Each row is a point. Each copy is the shape, with its points in the same order, stretched, turned, moved and blurred by noise. Some copies are also mirrored. Which?
(in the rows, 128 means zero)

Shape, 7 rows:
[[156 112]
 [ 94 126]
 [167 111]
 [130 203]
 [166 103]
 [147 119]
 [150 115]]
Copy 1:
[[161 163]
 [130  99]
 [164 173]
 [ 52 163]
 [169 170]
 [151 157]
 [155 161]]
Copy 1 is: only turned
Copy 2, 7 rows:
[[147 152]
 [120  92]
 [150 162]
 [ 37 161]
 [158 157]
 [138 143]
 [141 145]]
Copy 2 is: only turned

Shape, 10 rows:
[[154 152 153 140]
 [ 86  90  84 104]
 [ 94 122  71 115]
 [179 112 100 114]
 [106 158  87  94]
 [185 117 107 171]
 [142 156 177 171]
 [125  91 108  97]
 [ 94 144 159 121]
 [152  87 100 150]]
Copy 1:
[[133 149 138 172]
 [104  78  62  78]
 [105 114  77  68]
 [185 128  94 128]
 [102 159  65 100]
 [186 121 159 119]
 [110 141 179 185]
 [133  91  68 117]
 [ 76 125 111 160]
 [160  84 125 107]]
Copy 1 is: mirrored
Copy 2, 10 rows:
[[136 171 106 132]
 [ 93  68 134  83]
 [ 93 101 111  58]
 [170 129 144  92]
 [ 90 141 132  51]
 [185 136  90 114]
 [125 174  89 167]
 [122  98 152  98]
 [ 75 139 121 133]
 [162 102 103 108]]
Copy 2 is: only turned

Shape, 13 rows:
[[114 130 135 156 135 127 106 168]
 [131 145 125 122 135  94 120 129]
 [131 128 162 110 181  85 120 168]
 [140 139 151 102 175 175 135 136]
 [134  74 103 143 133 114 145 163]
 [ 83 155 140 134 137 135  94 160]
 [121 150 161 210 147 133 151 169]
 [201  87 130 127 141 119 109 136]
 [161 106 180 114 125 122 110 152]
 [ 53 140 105 112  90 157 100 122]
 [ 41 179 157 112 140 156 113  86]
 [ 67  74 110 123 116 179  95  78]
 [159 133 143 176 163 122  92 150]]
Copy 1, 13 rows:
[[133 120  84 163 134 160 130 182]
 [136 132 113 117 140 136 104 138]
 [117 134 127  93 149 170 114 195]
 [ 76 107 107 101 122 224 137 150]
 [173  65 103 123 110 133 160 174]
 [ 94 132  59 150 156 160  98 161]
 [115 144  75 162 158 190 203 180]
 [168  95 187 141 106 178 124 170]
 [ 93 120 162 150 107 159 124 198]
 [ 77 100  37 152 125 109  98 120]
 [  9 136  54 115 182 147 108 107]
 [ 68  32  90 149 156 116 114 122]
 [144 126 140 170 161 198 121 180]]
Copy 1 is: only turned
Copy 2 (13 x 8):
[[ 84  96 107 155 117 148 124 152]
 [131 132  94 119 136 126 108 125]
 [ 97  73  81 129 182 155 110 108]
 [ 87 109 116  88 142 156 192 121]
 [134  82  65 164  86 150 141 118]
 [ 62 101 122 107 123 137 115 156]
 [ 93 102  94 176 131 207 143 200]
 [144 120 108 197 124 131 152  85]
 [137  84 145 162 141 143 134 106]
 [ 96 125 140  59  58 110 119 146]
 [ 76 145 148  10 117 166 117 142]
 [ 97 133 145  80  31 161 145  85]
 [ 78 129 107 195 143 162 132 138]]
Copy 2 is: mirrored
Copy 3:
[[115 146 113 131 162 128 117 161]
 [ 90 141 132 109 160 122 135 103]
 [ 98 119 146 101 202 170 134 126]
 [126 161 139 145 124 203 132 104]
 [143  89  89 121 136 129 139 131]
 [ 93 181 122 107 156 135 105 169]
 [ 93 139 128 198 149 143 153 183]
 [160 107 123 148 166 137 121  77]
 [140 127 172 127 172 144 107 122]
 [101 192 103  75  85 101  89 153]
 [ 35 207 148  92  86 158  97 144]
 [103 153  81  99  56 139  47 131]
 [105 137 111 175 188 144 117 128]]
Copy 3 is: only turned
Copy 4:
[[108 141 137 116 164 140 139 161]
 [132 152 113 126 124 106 111 145]
 [138 143  99  91 177 114  79 163]
 [184 144  95 118 163 154 142 116]
 [105  76 118  97 151  94 160 134]
 [107 173 130 128 157 157 127 141]
 [137 143 193 120 215 113 162 165]
 [170  79 104 141 120 117 131 179]
 [172  95 132 133 135 147  90 146]
 [ 89 161 124 151 101 167 146  69]
 [134 215 105 170 160 154 102  51]
 [106 108  70 193 127 153 143  56]
 [139 140 125 144 170 132 135 209]]
Copy 4 is: only turned
